Every row gives one point. Each copy is the shape, with its points in the same order, stretched, turned, moved and blurred by noise. Some copies are also mirrored. Which?
In the rows, 128 means zero.

Shape, 5 rows:
[[118 176]
 [ 92 186]
 [185  76]
 [ 86 116]
 [130 168]]
Copy 1:
[[ 86 150]
 [ 55 148]
 [220 107]
 [ 91  98]
 [112 155]]
Copy 1 is: only turned
Copy 2, 5 rows:
[[196 126]
 [208 147]
 [110 101]
 [162 186]
 [188 117]]
Copy 2 is: only turned

Shape:
[[ 67 113 136]
 [ 82  68 155]
 [ 95 137 120]
 [113 116 119]
 [ 60  73  80]
 [ 66 164 102]
 [124 141 139]
 [226 166  89]]
Copy 1 (8 x 3):
[[ 64 132 142]
 [ 59 154  86]
 [ 89 132 161]
 [112 155 136]
 [ 73 220 153]
 [ 77 128 210]
 [116 120 144]
 [225 163 157]]
Copy 1 is: only turned
Copy 2 (8 x 3):
[[ 86 133  76]
 [ 57 118 135]
 [116 148  70]
 [107 157 103]
 [ 42 196  93]
 [124 159  23]
 [119 132  92]
 [182 185 129]]
Copy 2 is: mirrored

Shape:
[[140 146 122  99]
 [126  96  84 119]
 [149  32 123  98]
 [146 147 118 140]
 [145 122 111 122]
 [ 92 145 124 129]
 [123 125 119 157]
 [114 142 249 131]
 [ 55 105 124 118]
 [137 145 209 158]]
Copy 1, 10 rows:
[[161 130 110 131]
 [181 103 174 141]
 [204 185 215 138]
 [119 117 117 171]
 [151 126 138 155]
 [137 103 118  97]
 [119 114 141 152]
 [ 84 238  71  86]
 [172 110 158  49]
 [ 68 198  90 141]]
Copy 1 is: only turned
Copy 2:
[[137  89 137 124]
 [104 109 184 142]
 [151 145 212 114]
 [129 108 122 143]
 [130 108 146 136]
 [102 112 130 119]
 [115 128 135 138]
 [185 167  79  43]
 [ 75 127 170  94]
 [175 152  84  84]]
Copy 2 is: only turned

Shape, 10 rows:
[[141  93 128 146  76 124]
 [132  73  95 129  80 150]
 [168  99 192  62 168 151]
 [133 144 124 192 136  78]
 [148 106 122  59 111  96]
 [105 176 112 134  67  90]
 [134  91 120 125 104 109]
 [138 170 139 125 161 111]
 [ 55 104 113  89  78 134]
 [142  98 110 127 157 142]]
Copy 1, 10 rows:
[[156  91  78 130 129 136]
 [153 126  61 122 132 170]
 [ 96 128 189  84 180 154]
 [182  68 151 154  79 105]
 [ 86  84 130 104 112 155]
 [101 109  85 176  59  78]
 [145  89  97 119 121 153]
 [129 132 179 133  94  98]
 [ 97 125  65 186 127 149]
 [167 132 151 122 139 167]]
Copy 1 is: mirrored
Copy 2 (10 x 6):
[[144  72  77 121 121 110]
 [150 115  69  72  94  99]
 [ 64  76 223  99 115 147]
 [115 130  74 206 176 151]
 [ 88 134 148 140  73  60]
 [190 145 100 190 144  42]
 [106 109  99 123 112 102]
 [111 158 159 194 153 143]
 [138 151 115  81 165   7]
 [105 146 117 122 135 151]]
Copy 2 is: mirrored

Shape, 14 rows:
[[134 147 156 139 119  99  92 100]
 [160 150 126 164 124 120 156 106]
 [130 127 184  87 158  98  99  98]
 [206 183 156 179 142 105  89  63]
 [107  97 147 108 113 114  72 146]
 [116  74 148 100 136 139  86 134]
 [131 158  78 171 129 159 120 132]
 [147 108 169  42 162 172 139  78]
 [164 135 117 109 115 152 125 176]
 [142 199 137 161 158 194  97 131]
 [162 128  86 163 126 107 132 135]
 [182 114 126 174 157 149 195 133]
 [139  94 149 114 105 125 173 131]
 [183 128  98 198  83 154 153 140]]
Copy 1:
[[100 174 119 136 120 145 108 106]
 [ 88 132 135 147 159 144  99 163]
 [144 180 161 179  95 127 164  75]
 [ 52 201 120 157 110 187  54 155]
 [141 143 119 116 116 150 167  73]
 [163 121 151 126 106 159 174  72]
 [ 90 108 129  71 144 165  96 189]
 [140 123 237 169  91 123 154  60]
 [ 75  95 142 118 128 154 172 138]
 [ 76 102 131  88  59 142  86 176]
 [ 96 143 127 120 180 179 134 177]
 [124  84 156 172 156 153 124 191]
 [123  99 157 169 164 122 150 102]
 [ 57  75 112 106 181 183  78 185]]
Copy 1 is: only turned
Copy 2:
[[134 151 145  89  87 131 151 147]
 [140 163 134 127 102 129  96 105]
 [ 83 125 170  84 114 154 144 168]
 [168 211 172  61  76 131  93 124]
 [114  87 135 134 120 106 161 184]
 [104  55 133 142 138 109 122 155]
 [162 138 105 135 183 112 108 104]
 [ 80 100 143  96 168 204  48 134]
 [130 143 114 165 165 119 100 155]
 [207 158 140 131 186 164 131 107]
 [113 141 119 142 135  86 117 120]
 [123 145 142 173 134 119  76  80]
 [ 91 112 116 154 112 139 109 136]
 [177 144 105 171 110  91  76 105]]
Copy 2 is: mirrored
Copy 3, 14 rows:
[[132 157 113 147 107 183 114 128]
 [123 124  89 124 123 132 135  72]
 [144 116 211 157  96 167 125 138]
 [138 205  93 115  62 177 121  54]
 [149 156 153 168 130 154 114 189]
 [163 135 180 172 118 114 136 194]
 [107 139  74  78 117 138 141 157]
 [174  69 249 144 115 120 213 161]
 [139 154 150  99 172 125 149 136]
 [ 49 173 132  44  98 176 155 144]
 [149 138  85 114 123 113 104 106]
 [109 103 129 122 138  56 134  41]
 [156  89 142 175 169 102 151  96]
 [135 175  33 130 163 101 148  71]]
Copy 3 is: mirrored
Copy 4:
[[ 82 141 132 106 159 133 143 109]
 [157 130 174 106 130 171 155  97]
 [ 87 166 170 122 167  91 164 123]
 [ 96 187 171  92 175 189 137  95]
 [ 99 127  92 118 166  90 119 143]
 [124 128 117 131 176  97 127 165]
 [130 104 126 112  91 182 114 134]
 [120 175 183 169 157 141 210 170]
 [167 169 110 131 118 141 135 152]
 [100 161 122  90  61 210 141 190]
 [166 119 162 122 139 141 105  89]
 [245 127 219  97 121 182 148 131]
 [181 123 157 123 153 132 179 121]
 [200 116 122  94 133 212 133 122]]
Copy 4 is: only turned

Shape:
[[151 124 117 107 133  99 109  90 136]
 [173 136 133 154  94  97 128 105 128]
 [118  97 178 127 183 168 148 128 144]
 [117 134 122 146 134  99 117 116 106]
 [115 122 128 121 102 119 123 113 136]
 [106 177 127 138 169 164 122 138 154]
 [137 150  97 134 137 101 118 134 129]
 [140 132 113 120 107 120 143  98 112]
 [132  92 132 168 201 205 147  89 154]
 [125 178 130 136 149 145 104  97 113]
 [152 132 116 113 123  91 156 101 112]
 [150 124 124 121 126 137 114 140 109]]
Copy 1:
[[171 134 142  88 128  81 128 109 115]
 [188  97 162 113 143  99 140 158 161]
 [139 167  58 143  98 200 187 103 106]
 [167 152 139 141 108  99 122 124 145]
 [131 167 138 122 122 123 109 145 115]
 [ 90 100  93 136 115 156 108 111 148]
 [137 119 159 125 103  70 124 106 157]
 [137 130 166 136 156  91 122 128 104]
 [150  76  80 172 111 249 191  53  76]
 [150  93  98 129 154 108  84 125 123]
 [155 140 171 130 150  57 161 105 122]
 [140 123 120 136 115  94 132 144 113]]
Copy 1 is: mirrored
Copy 2:
[[118 161 135  89 156  89 156 122 135]
 [ 87 131 142  90 155  87 154 158 146]
 [119 197 124 128 134 171 108 187  96]
 [140 146 148 126 151  97 146 149 138]
 [112 147 124 112 116 117 146 122 155]
 [143 108 126 123 181 153 119 135 107]
 [132 115 133 105 148  92 140 124 125]
 [114 132 162 118 130 110 161 128 120]
 [125 183 127 206 157 191 148 175  55]
 [132 115 173 111 192 135 131 138 117]
 [115 140 155  96 136  97 163 147 111]
 [102 124 147 100 134 106 120 115 118]]
Copy 2 is: only turned
Copy 3, 12 rows:
[[146 113 122 140 157 131 148 142 175]
 [114  78 137  79 168 147 171 143 138]
 [104 146  92 169  92 172 105 115 109]
 [151 127 114  86 154 131 140 125 146]
 [150 108 128 119 134 112 134 126 136]
 [106 192  84 149 143  98 149 117  91]
 [129 144 108  94 162 106 147 139 152]
 [124 111 132 102 143 116 154 114 155]
 [ 58 174  31 159  84 162 127  65 120]
 [136 161  99 141 152 107 189 120 111]
 [121 115 143 101 162 150 150 118 168]
 [126 125 124 101 114 115 155 150 157]]
Copy 3 is: only turned
Copy 4:
[[138 104 153 126 138 129 140 102  94]
 [113 114 166 120 132 118 174 125 119]
 [129 129 102 158  79 149  99 101 116]
 [ 96 128 132  85 126 114 136 118 109]
 [140 112 132 104 135 106 128 108 129]
 [134 153  78 143 123 107 132 159  75]
 [130 147 143 105 142 119 145 141  90]
 [122  99 147 104 150 123 135 138 123]
 [118 110  43 156  83 184 133 128  96]
 [ 93 122  91 129 143 106 147 141  79]
 [126  99 185 103 137 130 131 141 113]
 [118 148 130 132 153 135 132 117 116]]
Copy 4 is: only turned
